Every row gives one point. Each copy is the shape, with its points in the same order, stretched, turned, moved and blurred by noise. Say if it was mirrored as well.
(in the rows, 128 means zero)

Shape (7 x 3):
[[135 178 177]
 [ 93  96  93]
 [ 90  81 140]
 [123 200 161]
 [ 86 149  90]
 [ 58 125 111]
 [111 111 155]]
Copy 1 (7 x 3):
[[ 86 174 180]
 [135  73 106]
 [131  72 145]
 [ 46 180 151]
 [ 97 100  79]
 [ 88  78 103]
 [129 102 169]]
Copy 1 is: only turned
Copy 2 (7 x 3):
[[ 72 134  82]
 [177 126 153]
 [169  88 138]
 [ 60 148  96]
 [137 149 154]
 [142 118 169]
 [140 103 114]]
Copy 2 is: mirrored

Shape:
[[143  82  88 186]
 [115  98 105 138]
 [140  82 124 178]
 [115  91 203 111]
 [116 183 126 111]
 [140 181 195  84]
 [155 101 112 121]]
Copy 1 (7 x 4):
[[129  55 123  98]
 [125 109 126  99]
 [139  71 154 101]
 [162 149 211 117]
 [162 159  94 158]
 [175 174 156 183]
 [114 103 137 131]]
Copy 1 is: mirrored
Copy 2, 7 rows:
[[104 213  84 141]
 [ 98 165 105 153]
 [118 213 105 166]
 [127 151 178 212]
 [154  93 114 117]
 [185  88 176 141]
 [108 166 142 121]]
Copy 2 is: mirrored
Copy 3:
[[160 127  76 206]
 [130 112 109 170]
 [166 125 121 200]
 [153 109 210 140]
 [ 91 153 130 103]
 [129 144 195  68]
 [162 102 113 142]]
Copy 3 is: only turned
Copy 4:
[[137 186 168 111]
 [116 137 157 108]
 [151 152 177 126]
 [154  46 182 136]
 [ 83 104 101 158]
 [129  43 103 175]
 [142 140 132 107]]
Copy 4 is: mirrored

Shape (11 x 8):
[[147  44  82 103 126 154 174  48]
 [130 136 190 146 133 141  95 161]
 [169  57 133 149 134  79 103  54]
 [143  99 162 163  50  96 187 146]
 [ 51 109  93 154 168 139 157 115]
 [ 98 125 166 191 116 119 179  93]
 [153  96 203 120 151 136  96 165]
 [164 150 124 159 155 140 103 150]
 [ 91 130 109 149 123  77  96 160]
 [101 163 191 111 143 103 126 154]
 [122 133  82 130  73 168  80 146]]
Copy 1:
[[ 65 140  79  91  15 136 105  80]
 [142  95 173 123 166 125 113 130]
 [111 151 136 115  90  59  59  66]
 [166 116 138 147  68  67 179 123]
 [ 32 111  95 101 124 121 172 140]
 [ 85 136 160 100 101  93 191 112]
 [146  62 176 117 144 130  71 115]
 [136 126 140 102 143 101  79 166]
 [120 131 100 154 170  66 124 134]
 [144  87 144  88 178 119 162 123]
 [143 166 101 164 138 130 109 142]]
Copy 1 is: mirrored
Copy 2 (11 x 8):
[[ 88  71  63 147 131 169 184 102]
 [176 132 143 112 112  67  75 122]
 [ 72  68 141 134 167 132 102  89]
 [128  68 159 171  76  40 138 102]
 [144 128  89 157 201  68 169 146]
 [136 102 137 137 145  35 158  89]
 [166 104 109  87  92  86  59 129]
 [184 117 156 142 140 120  87 135]
 [136 136 172 176 153  74 108 171]
 [168 138 156  85 125  49 116 156]
 [134 176 146 196  97 139 111 153]]
Copy 2 is: mirrored
Copy 3:
[[ 74  54 139 111 124 120  78  45]
 [181 136 113  99  67 170 123 162]
 [136  17  80 115  96 113 104 101]
 [116 106 153 122  27 110 175 155]
 [ 91 155 112 189 141 174 119 112]
 [ 96 131  78 140  42 136 161 122]
 [176 101 125  76  70 192 105 164]
 [185 133 133 120 110 181 154 117]
 [163 123 136 168 137 135 136 171]
 [159 154  98  90 102 159 137 179]
 [185 160 180 145 109 118  98 104]]
Copy 3 is: mirrored
Copy 4, 11 rows:
[[ 98 140 105 187 126 144 151  36]
 [115 153 210 128 105 159 113 171]
 [109 111 158 190 134 172  69  69]
 [ 84  91 144 180  81 112 122 170]
 [112 114 132 122 201 139 176 106]
 [124  85 180 178 140 125 159 140]
 [ 98 182 213 139 102 142  86 148]
 [158 162 159 137 116 166 108 152]
 [110 100 139  98 155 163 103 155]
 [130 118 206  92 116 120 120 147]
 [105 140 123 118  94 219 146 156]]
Copy 4 is: mirrored

Shape (14 x 9):
[[114 125  97 155 139 149 128 122 116]
 [127 102 106  98  94 117 136 113 157]
 [ 74 133  96 106 107 140 118 144 105]
 [146 121 115 125 208 148 153 112 169]
 [143 100 106 150  97 122 135 141 113]
 [142 181 132 111  91 138 154 125 108]
 [147 114 190 113 174 120  83  99 110]
 [147 171 152  95 166 156 115 117 249]
 [105 127 126 129 109 159 132 133 155]
 [ 63 140 144 101 151 150 160 136 163]
 [129 137 112  90 132 117 141 147 110]
 [150  99 114 170 111 104 112 151 119]
 [149 147 144  92  98 158 131 155 147]
 [146 124 104  97  99 157 150 139 126]]
Copy 1, 14 rows:
[[103 120 125 132 147 129 118 101 154]
 [156 103 103 174 108 124 106 133 142]
 [114 147 114 174 154 156 119 126 122]
 [126 104  78  81 114 123 168 104 173]
 [110 105 140 142 124 116  95 137 135]
 [173 174 172 148 115 150 101 137 144]
 [189  94 158 105 136 116 173  97  86]
 [223  83  96 112 148 155 152 131 221]
 [137 110 131 162 140 158 128 122 165]
 [130 144 105 168 127 158 183 128 158]
 [137 151 113 130 115 135 127 151 111]
 [112  87 142 133 152  92  98 147 138]
 [175 124 151 136 119 178 120 151 144]
 [140 131 124 137 102 167 104 135 138]]
Copy 1 is: mirrored
Copy 2 (14 x 9):
[[111 109 145 134 137 128 104 102 123]
 [109 133 131 144  94  72 166 119 135]
 [ 64 112 128 152 160  90 115 138 140]
 [139  88 114  90 127 170 153  95 131]
 [128 145 182 139 108 108 122 121 132]
 [133 192 104 172 123  99 112 134 130]
 [135 117 118  77 128 162 128 155  43]
 [179  77  47  89 120  85 137 130 155]
 [121  93 125 149 127 100 116 133 143]
 [107  68  99 160 176 119 162 142 147]
 [103 155 131 120 137 112 145 135 141]
 [151 131 197 106 122 113 105 124 125]
 [132 151 101 131 108  98 111 164 148]
 [101 156 126 143  91 109 124 127 152]]
Copy 2 is: mirrored
Copy 3 (14 x 9):
[[137 113 104 155 141 148 146 118 156]
 [ 99 150 114 113 118 108 132 135 133]
 [114 164 129 147 169 138 163 113 149]
 [116  98  77 174  99 141 139 181 145]
 [140 134 116 132 133 107 122 113 140]
 [139 153 137 132 134 155 156 111  83]
 [116  76 157 114 141 128 150 206 129]
 [ 80 134 124 143  52 181 120 198 131]
 [120 135 120 133 109 149 143 119 153]
 [101 145 122 164  95 138 185 132 144]
 [128 161 114 144 138 125 152 152 114]
 [146 127 135 149 129 102 106 127 156]
 [133 163 131 107 113 145 148 149 122]
 [143 169  97 117 136 132 144 124 127]]
Copy 3 is: mirrored
Copy 4, 14 rows:
[[ 85  91 132 110 130 146 150 134 111]
 [140 110  95 127 116 160 104 119 156]
 [ 97  89 157 110  86 144 109 119 145]
 [ 98 152 104  74 203 122 148 141 127]
 [116 100 106 151 107 144 125 152 109]
 [149 135 155 121  85 147 156 113  97]
 [100 152 119 139 185  98  90  51  94]
 [174 172 157  99 228 128 146 102 177]
 [118 124 153 121 136 171 126 118 128]
 [ 93 158 157  82 152 162 115 106 158]
 [116 130 134 110 111 108 115 145 129]
 [107 101 105 176 127 123 123 140 125]
 [159 142 163 124 134 144 112 138 112]
 [146 125 136 108 116 153 117 157  99]]
Copy 4 is: mirrored

Shape, 18 rows:
[[141 147  85 116 157 157 140  96 133  80 130 135]
 [121 172  70 110 165 136 170 135 129  71 164 141]
 [155 104 106 100 134 155 147 142 138  65 122 142]
 [115 146 200 125  51  95  73 106 100 120 160  91]
 [131 161 192 141  70  81 123 141  79 124 190  81]
 [116 128 205 126  73 138 110  99 106 170 224  88]
 [141 116 132 114 111  45 159  81 106 167 136 234]
 [127 133 174 114 176 124 152 128 128  81 131 112]
 [108 131  96 112  97  66 167 140 153 134 121 181]
 [118 196 138 106 117 102 159  96 149 127 103 226]
 [150 151  84 141 154 154 145 125  92 109  90 120]
 [112 142  97 109 188 137  85 157 106  87 142 154]
 [124 160  83 108 160 132 151 126 109 111 128 133]
 [ 80 129 199 142  44 128 112 133 110 161 168 135]
 [ 94 129  97 179 160 120 145  99 129  70 133 144]
 [ 94 137 101 113 189 156 176 150  94  96 110 119]
 [155 149 202 183  92 131 104 163 123 149 192 105]
 [117 141 193 136  86  89  87 117 156 186 170  68]]
Copy 1 (18 x 12):
[[126  72 167 149 137 166 173  91 138 123 152 149]
 [ 99 103 172 167 115 155 184  89 169 150 165 130]
 [162  64 154 160 120 162 148 105 182 133 159 123]
 [146 138 137 145 162 104 104 204 159 166 119 188]
 [118 148 149 173 139 109  79 199 153 189 130 169]
 [135 162 143 141 115 135  49 172 156 195  52 214]
 [173  71  69 120   7 111 128 146 112 167 149 183]
 [119  84 159 183 117 101 129 122 158 122 132 129]
 [143 103  64 148  88 115 161  99 169 189 167 142]
 [163  80  82 184  59 132 206 142 156 129 178 163]
 [134  75 143 156 134 167 174 132 100 117 159  95]
 [142 139 197 115  82 104 186 117 165 121 161 109]
 [123  94 157 154 113 136 181 109 132 152 150 111]
 [152 166  94 131 117 122 101 202 180 174  83 179]
 [ 89  98 140 118 128 123 166  83 144  90 166 145]
 [ 92  89 162 148 133 133 173 125 158 124 118  70]
 [154 174 140 173  90 148  44 181 152 161 117 170]
 [158 184 108 163 153  83  69 136 145 204  84 184]]
Copy 1 is: mirrored
Copy 2, 18 rows:
[[149 141 112 114 125 122 204 139 102 139 136 154]
 [130 175 106 160 112 152 221 174 124 114  96 140]
 [120 113  98  96  97 118 167 168 119 106 151 134]
 [165 105  89  91  91 164  27  49  91 161  96  68]
 [140 149  77 148  58 158  58  90  93 143  59  46]
 [117 167  48  92 126 176  46  64  87 223 106  67]
 [ 44  88 187 170  86 211 182  54 134 168 158 162]
 [127 167 140  88  81 119 146 144 112 165  84 138]
 [ 74  94 144 193 102 178 173 111 170 110 120 140]
 [ 80 149 173 184 108 148 156  47 150 153 143 203]
 [109 126 136 146 141 108 192 172  84 119 127 119]
 [155 127 153 146 126 167 163 200 105 142 156 148]
 [109 135 140 157 139 152 186 163 113 137 114 156]
 [ 95 162  96 115 134 164  43  48 139 157 147  62]
 [155 162 143 102 133 117 234 106 120 120 152 101]
 [ 85 180 152 131 145 130 202 189 111 113 111 132]
 [141 153  76 136  83 129  59 107 111 198 118  39]
 [154  98 108 115 120 166  36  85 138 227  69  80]]
Copy 2 is: mirrored
Copy 3 (18 x 12):
[[111 131 125 141  91 129  96 158  92 118 115 126]
 [117 141 123 153 100 102 123 184  80  85  99 128]
 [126 117 116 108 104 108 118 119  76 135 120 128]
 [119  90 183 183 150 112 133 153 127 178 143  55]
 [123 121 172 202 157  89 160 155 124 146 156  80]
 [110 103 152 192 122  65 131 166 183 179 153 112]
 [138 136 116 210 129 161 170 128 135 162  47 136]
 [105 122 160 135 113  98 116 114 125  93 122 113]
 [139 153 117 147 143 144 188 164 105 149  63 112]
 [121 119 159 168  96 171 184 169 115 131  54 136]
 [129 137 119 138 130 165 122 158  91 115 151 133]
 [166 105 139 147 124 116  87 172  95  85  97 111]
 [127 134 112 152 112 139 125 172 103 100 117 118]
 [122  94 169 159 166 106 174 176 151 187 126 120]
 [103 158 165 149 152 127  98 168  94 114  87 139]
 [110 124 111 118 136 127 128 155 109  74 127 138]
 [154 137 195 175 140  74 155 164 151 158 161 142]
 [137 141 170 169 134  99 147 170 188 172 141  70]]
Copy 3 is: mirrored

Shape:
[[123 160 116 185 141 155 136 147 137 160 149 150]
 [138 156 161 149 140 131 108  96 163 151 117 184]
 [ 84 108 109 177 172 158 141  98  96 114 117  75]
 [122 174  48 120 124 161 168 116  47  99  90  86]
 [168 154 138 100 125 127 117  96 157 173 152 165]
 [ 77 164  96 158 130 121 139 117 118 162 123 164]
 [130 175 127 135 158 101 166 104 111 154 120 135]
 [162  50 107 124 176 126 144 128 155 113 142 159]
 [ 85 134 138 147 188 106 182 160 134 181 187 144]
 [163 163 141  74 126 141 104  89 141 113  94 180]
 [113 153 132 167 174 133 153 143 178  94 143  67]
 [119 160 161 128 119 176 131 154 126 163  78 132]
 [114 181 128  73  94 147 230 138 113 158 160 136]
 [161 183  73 103 149 115  98  95 135 149 131  99]
 [ 97 122 132 129  99  75 182  92 186 156  98 114]
 [114  86 153  85 175 101 134 135  79  93 123 145]
 [127 145 111 138 119 124 144 130  75 111 133 100]
 [170 141 128 162 148 140 127 105 159 119  96 141]]
Copy 1 (18 x 12):
[[164 156  96 135 122 136  90 118 139 190  98 115]
 [143 141  80 169 104  98 113 104 100 120  85 161]
 [ 82 181 122 136 140 167 151 123 146 149 139  27]
 [ 65 206 118  28 151 111 134 195 181 186 153  46]
 [184 152 135 148 112  71 102 111 144 124 104 175]
 [ 89 169 101 143 116 116  82 130 123 188 134 133]
 [104 185 134 141  81 106 104 141 135 158  84 108]
 [169 103 155 185 136  94 206 117 199 167 129 138]
 [132 160 183 203 107 169  85 131 173 192  70 127]
 [118 149 112 113 141  53 134 139 138  98  96 167]
 [130 124 116 147  91 176 131 144 202 102  58  51]
 [100 165 116  78 135 152 131 106 106 138  79 136]
 [108 225 175  90 109 148 101 150 194 177  94 187]
 [165 155 141  99 107  50  90 145 167 114 121  74]
 [ 66 136 129 141   7 124 142  98 156 125 128 153]
 [ 66 121 188 159 165 127 177 175 143 138 116 119]
 [116 169 138  93 120 153 134 177 141 161 143  80]
 [142 122  80 128 100  92 157 111 138 132  86 110]]
Copy 1 is: only turned
Copy 2:
[[156 128 118 166 124 178 101 104  96 126 153 107]
 [134 134 156 126 168 117  91  96 125 122 128 149]
 [ 99  60  90 128  88 196 102  98  92  90  69  73]
 [ 36 129 114 124  78 228 182 146  67 105  79 130]
 [139 191 165 130 140  95 119 112 102 106 114 126]
 [ 83 148  90 126 133 165 116  90 101 135 134 116]
 [ 82 146 115 151 175 159 136 127  86 112 106  95]
 [195 104 142  89 108  96 151  81 139 143  86  88]
 [132 128  83 193 150 133 120  98 123 129 147  14]
 [ 96 151 190  95 143 111 145 125 148 108 109 187]
 [140  63 141 109 136 197  93 148  97  89 163  34]
 [ 96 108 129 165 119 155  87 161 141 150 110 130]
 [ 50 184 163 185 112 126 149 136  85 158 143  38]
 [115 190 135  96 123 178 146 149  83  60  99 130]
 [ 77 138 128  54 156 112  86 133  66 175 112  34]
 [102  70  96 132 120  85 174 118 164 112  88 118]
 [ 96 113 100 140  99 158 149 135  65 100 118 116]
 [150 110 162 100 152 161 111 123 100 124 108 139]]
Copy 2 is: mirrored
Copy 3:
[[162 184 125 128 150 128 112 174  93 191 126 135]
 [150 119 135 156 140 138 125 123  94 171  62 175]
 [158 160  61  78 159  99  93 157 158 126 135  89]
 [178 142  25  99 104 141 160 139 118 113 210 110]
 [126 114 145 164 112 175 170  98 119 189  96 165]
 [158 151  71 162 136 107 126 192 108 182 104 142]
 [162 149  90 160 143 112 186 148 141 141 128 177]
 [202 101 160 131 114 115 103  97 169 171 114 108]
 [151 186 134 156 151  68 161 212 171 202 116 169]
 [157  61 133 135  97 175 151  92 103 146 105 189]
 [155 200 136 115 135 109  76 134 173 130 165 187]
 [167 150 139 115 120 177 135 184 103 124 102 153]
 [156 185 101 148  37 123 228 167 129 171 140 188]
 [118 113  91 164 139 203 160  93 143 173 172 160]
 [170 169  94 215  76 128 127 143 171 135  76 149]
 [156  74 131 110 116  70 158 146 161 101 144 141]
 [137 149  96 126 119 102 152 137 128 104 174 120]
 [190 140 135 130 134 157 102  94 116 138 113 142]]
Copy 3 is: mirrored
Copy 4 (18 x 12):
[[ 85 166  85 118 138 123 139 112 145 134 129 178]
 [119 146 111 111 151 126 114  80 130 105  80 196]
 [ 65 124 119 104 184 125  79 125 142 182 121  87]
 [ 96 164  70 162 105 142  13 140 117 148 138  73]
 [165 166 120 116 143 129 123  78 123  90 125 174]
 [ 93 167  83 107 119  89 119 122 141 134  78 149]
 [129 174 104 152 159 115 101 140 110 113  96 138]
 [113  98 131 137 166 143 167  67 164 102 128 106]
 [115 155 121 114 163 117 209 164 137 134 109 127]
 [159 137 117 133 113 169  62  81 118  87  74 162]
 [104 160 168 152 191 172 115 154 186 160 108 126]
 [140 130  73 141 117 144  87 107 120 195  96 166]
 [156 198 133 167  89 146 137 143  73 163 136  96]
 [158 182  98 124 146 139  59 119 166  89 130 138]
 [149 170 154 161 149  75 127 100 144 178  67 104]
 [130  71 141 141 142 142 110 143 117 120  88  94]
 [106 140 118 155 127 115  70 145 115 143 143 118]
 [105 150 109 154 168 146  87  77 152 118 107 167]]
Copy 4 is: only turned

Shape, 16 rows:
[[125  80 111 132  76  95 150  92 113 105 156 172]
 [ 96 162 127  65 130 101 135 145 137  68 113  74]
 [ 49 190 124  75 131 129  95 113  96 111  93 115]
 [156 131 158 158 157 113  93 150 112  54 114 130]
 [165 115 144 159 127 133 127 177 127 103 105 167]
 [115  47  77 139  78 115 100 100 125 152 163 120]
 [121 168 112  86 196 123 114 134 124 139 122 107]
 [111 211  92  70 146 163 130 163 106  74 117  91]
 [116 107 134 115  86 126  98  80 105 135 197 150]
 [141 138 123 132 129 140  78 135 164  78 135 156]
 [196 109 138 121 121 128 103 116 146  80  88 168]
 [ 81 156 136 106 141 157 158 143 166 116 110  75]
 [118 128 106 150  72  66 123 103 149 139 163 148]
 [107 171 133  55 117 122  95 189 119  88 105 113]
 [126 101 139 107  77 116 114  92 121 165 179 124]
 [141 113 144 122 187 129 118 175 160  63 116 181]]
Copy 1:
[[102 104 124  94  64 139 153 119 193 197 138 106]
 [116 207 136  79 199 128  67 152 163 119 103 111]
 [152 213 205  69 193 113 101 133 114 101 114 108]
 [107  91  76 118 130  75  96 124 156  63  58 182]
 [ 85  65  81 166 100 102 106 119 122 113 101 146]
 [109 106 102 112 121 127 230  76 194 202 180 123]
 [137 134 180 117 210 153 110 147  88 100 104 185]
 [120 193 160 127 207 156 106 138  93 115  46 105]
 [173 107 118 107  95 152 184 143 160 192 141 115]
 [124 121  69 136 133 138  95  76 107 128 110 177]
 [114  70  80 138 118 156  89  55 146  97 102 146]
 [ 78 197 121 119 161 167  91 161 105  84 147 105]
 [107 104 124  47 116 134 166 116 124 211 143 113]
 [157 178 128 137 213  88  71 143 126 136 106 109]
 [163 100 120 105 116 155 186 148 158 196 158 100]
 [109 112  76 179 117 122  33 116 122 104 114 218]]
Copy 1 is: mirrored
Copy 2:
[[111 132 182 141 207 176 142 114 101  64 150 138]
 [139 192 113  71  95 170  42 124 127 132  92 122]
 [156 172  68 115 185 133  47  53 126 177  68 122]
 [108 107 148  89  95 121 148 167  36 145  84 132]
 [140 111 156  90 119  84 176 184  72 118 127 141]
 [115 129 117 164 228 210 103 137 121 100 200 141]
 [167 142  97 110  71 114  59  74 119 169 128 137]
 [147 211  96  27 117 134  74  79 129 177 119 144]
 [ 88 126 157 189 212 186 135  75 138 109 134 161]
 [123 170 169 134 141 124 143 156 103 178 125 140]
 [159 161 151 138  99 125 192 162  52 110 143 147]
 [132 152  84  93 105 135  76 143 174 179 125  67]
 [ 60 185 160 162 193 129  94 118 124  80 143 131]
 [167 197 113  71 125 127  59 130 124 141  74 179]
 [ 95 140 126 191 178 173 119  98 152  85 148 153]
 [188  99 203 101  85 109 132 177  88 173 104 141]]
Copy 2 is: only turned

Shape (17 x 12):
[[120 132 150 117 118 151 124  91 129 112  95 147]
 [133 134 151 177 148 116 152 176  68  85 142 105]
 [155 147 103 114  93 133 134  97 122 150 114 152]
 [193 133 150 127 176 106 125 160 119  99 138 140]
 [120 138 119  88 123 135 114 109 121 148 130 189]
 [ 97  63 148 128 118 175 115 135  91 140 150  92]
 [158 113 144  95  81 136 144 128 139 170  79 195]
 [150 134 127 191 142 139 108 177 131 113 154 132]
 [ 90  85 121  90  73 147  66 115 120 128  69 110]
 [106 121 190 125  95 188  82 132 107 138 132  92]
 [ 72  74 135 104  91 173 118 101 164 107  77 136]
 [177 153 137 134 133 122 141 141 117 111 148 180]
 [110  56 118 102 100 170 105  88 151 101  95 100]
 [138 126 154 155 143 117 114 187  91  79 173 148]
 [101  73 154 114  67 115 103  75 153 127 114 125]
 [150  97 152 193 165 134  98 137  76  96 131 147]
 [119 139 147 127 149 111 125 135 132 168 116 142]]
Copy 1, 17 rows:
[[132 141 133  79 137 108 166 102  97 119 137  96]
 [156 190 111 249  78 146 144  91  79 110 154  83]
 [108 121 138 106 134 142 156 170 115  93 116 117]
 [131 172 122 182 122 202 126 116 142 150 207 143]
 [ 75 133  89  82 122  95 132 174 122 123 144 147]
 [ 90 157 200 149  60  54 166 119 130 112 130 106]
 [100 185 139  54 176 112 133 189 108  76 111 165]
 [ 98 143  85 201  88 183 142  89 123 136 136 143]
 [152  98 204  94 131  11 181 122 138 109  87 160]
 [114 154 158 117  70  64 208 101 176 100 114  68]
 [109 119 172  40 146  42 150  78  87  99 102 146]
 [112 177  83 132  98 189 129 135 108  97 170 135]
 [122  96 237  74 123  78 158  76 104 111 134 155]
 [147 187  76 208  46 137 121  95 113 122 174 151]
 [168 126 177  53  98  81 144 134 132 124  78 142]
 [126 182 107 190  63 151 196 102  79 157 163 143]
 [ 92 150 104 149 152 111 137 160 147 166 121  96]]
Copy 1 is: mirrored
Copy 2 (17 x 12):
[[121 138 152 128 123  76 105 130 132 155 122 142]
 [116 187 107 154 112 146 148 121 140 119 173 174]
 [127 136 148 105 144 124  96 107 136 169 145  99]
 [113 131 111 138 145 114 135  66 177 111 196 153]
 [ 87 129 119 110 124  97 104  87 137 143 115 103]
 [124 184 159 125 110  70 158 154 125  89 148 116]
 [102 117 109 129 150  57  70 135 143 165 154  94]
 [120 165 115 167 171 133 159  87 117 125 163 140]
 [ 80 155 215 129 117  88 103 159 143 125 123  95]
 [122 175 168 160 110  19 159 130 144 148 140 120]
 [117 123 173 146 120  66  96 186 108 115 110 114]
 [111 131  91 136 135 113 117  65 137 148 177 139]
 [130 131 207 118 126  79 107 167 123  91 143 118]
 [ 78 158  89 165 104 117 153  76 129 108 192 159]
 [100 106 185 113 119  59 137 174 123 163 160 117]
 [ 96 198 133 136 154  93 150 101 107 112 156 192]
 [109 135 117 122 161 110 134 126 165 153 124 116]]
Copy 2 is: mirrored
Copy 3, 17 rows:
[[110  98 105 113 160 135 150 118 123 122 106 108]
 [208 136 165 140 114  71 129 130  56 120 109 162]
 [121 119 159 108 144 157 134 141 123 117 126  65]
 [186 117 195 103 111  83 104  77 144 100 133 129]
 [110 117 136 105 140 120 114 171 148  95 106  83]
 [169 133  67 150 101 142 156 180 129  90  74 179]
 [ 86 122 159  63  97 144 149 127 147 106  85  79]
 [165 138 142 125  83 118  66 119 104 110 140 160]
 [112  68  83  97 155 188 151 176 166 175  61 130]
 [136 119  87 137 146 165 115 151 107 102  49 173]
 [ 75  98  36 117 134 159 182 153 163 150  92 158]
 [152 136 183  92 121  96 101 115 110  80 142 108]
 [127  90  41 117 140 182 180 139 184 140 117 156]
 [191 133 159 108 104  69  84 149  99  84 125 188]
 [ 92  57  87 119 123 175 176 155 147  97 123 160]
 [203  86 107 103  91  99 106 112  88  92 122 149]
 [119 102 161 146 101 100 121 136 128 111  83 103]]
Copy 3 is: mirrored

Shape, 17 rows:
[[120 131 113 133  58 138 142  79 119  90 131 124]
 [109 122 135 140 139 159 150 117 145 141 136 130]
 [108 133  98  97 143 112 148 139 148 134 113 128]
 [109 146 132 129 133 124 132 122 123 139 136 124]
 [166 100 130 136 102 129 149 113 117 135 140 128]
 [110 148 139 127 132 127 142 142 131 120 125 127]
 [133 135 127 124 146 145  46 107 149 128 115 122]
 [134 145  79 110 131 115 131 104 109  76 133 126]
 [159 146 130 135 119 145 146 144 139 140 120 167]
 [119 132  30 136 111 109  97 143  91 139 140 128]
 [110 136 134 133 119 121  92 130 148  94  90 144]
 [127 139 122 140 148 132 149 132 126 105 126 160]
 [180 123 118 127 131 110 129 128 133 134 145 127]
 [110  83 131   7 129 113 115 114  92 130 106 132]
 [139 110 131 140 120 116 146 123 127 125 126 136]
 [108 134 136 135 117 161 145 146 144 103 142 122]
 [115 126 130 112 125 108 145 134 144 126 146 184]]
Copy 1 (17 x 12):
[[136 127 124  96 132  94 150 112 101 119 130 186]
 [133 124 120 143 137 124  94 132 145 133 150 147]
 [156 138 135 142 149 113 122 140 108 124 160 104]
 [135 118 112 139 127 118 135 127 136 122 153 128]
 [136 120  96 133 155 138 138 117  99 141 129 148]
 [121 119 134 126 116 106 129 142 129 128 130 130]
 [115 117 127 130 168 155 138  64 173 118 157 119]
 [148 147 109  80 122 142 146 102 101  96 145 111]
 [133 101 136 135 142 142 105 142 123 112  98 123]
 [184 168 111 136  86 154 154  60  87  91 150 105]
 [ 98 142 164 118 135 101 145 120 138 113 109 142]
 [122 141 125 115 115 132 112 143 127 102 111 120]
 [124 105  95 131 161 166 134 112  94 120 145 111]
 [206 160  91 121 220  62 194  93 138 189 136  74]
 [122 136 114 136 142 123 136 135 107 129 128 142]
 [111 116 144 108 105 103  99 123 125 137 121 146]
 [111 129 110 131 155  88 122 141 109 100 111 110]]
Copy 1 is: mirrored
Copy 2, 17 rows:
[[119 152  96 129 152 169 151  94 174 116 132  97]
 [105 110 120 142 144 119 135 125 134 109 141  90]
 [141 118 146 117 126 132 170 113  82 134 145 132]
 [126 128 149 145 119 142 126 115 116 129 136 102]
 [109 155 114 150 115 128 148 149 158  79 127 118]
 [132 132 150 132 138 125 135 109 109 127 138 121]
 [134  46 176 105 108 203 147 131 166  97 128 147]
 [193 127 137  95  97 164 143 118 123 132 143 106]
 [ 98 139 138 107 151 123 135 112 153 115 155 140]
 [148 123 131 101  84 217 127 178 111 180 123  87]
 [147  87 141 108 141 163 145  85 141 128 125 165]
 [142 120 130 106 126 109 120 109 131 135 141 113]
 [133 135 154 116 102 128 153 158 149  93 123 127]
 [173 132 163 185 131 163 233 153  91  96 187 200]
 [127 140 115 136 119 118 142 124 131 107 125 125]
 [141 128 133 125 180 138 134 127 132 104 131 104]
 [146 139 136 127 159 104 164 129 147 164 139 133]]
Copy 2 is: mirrored
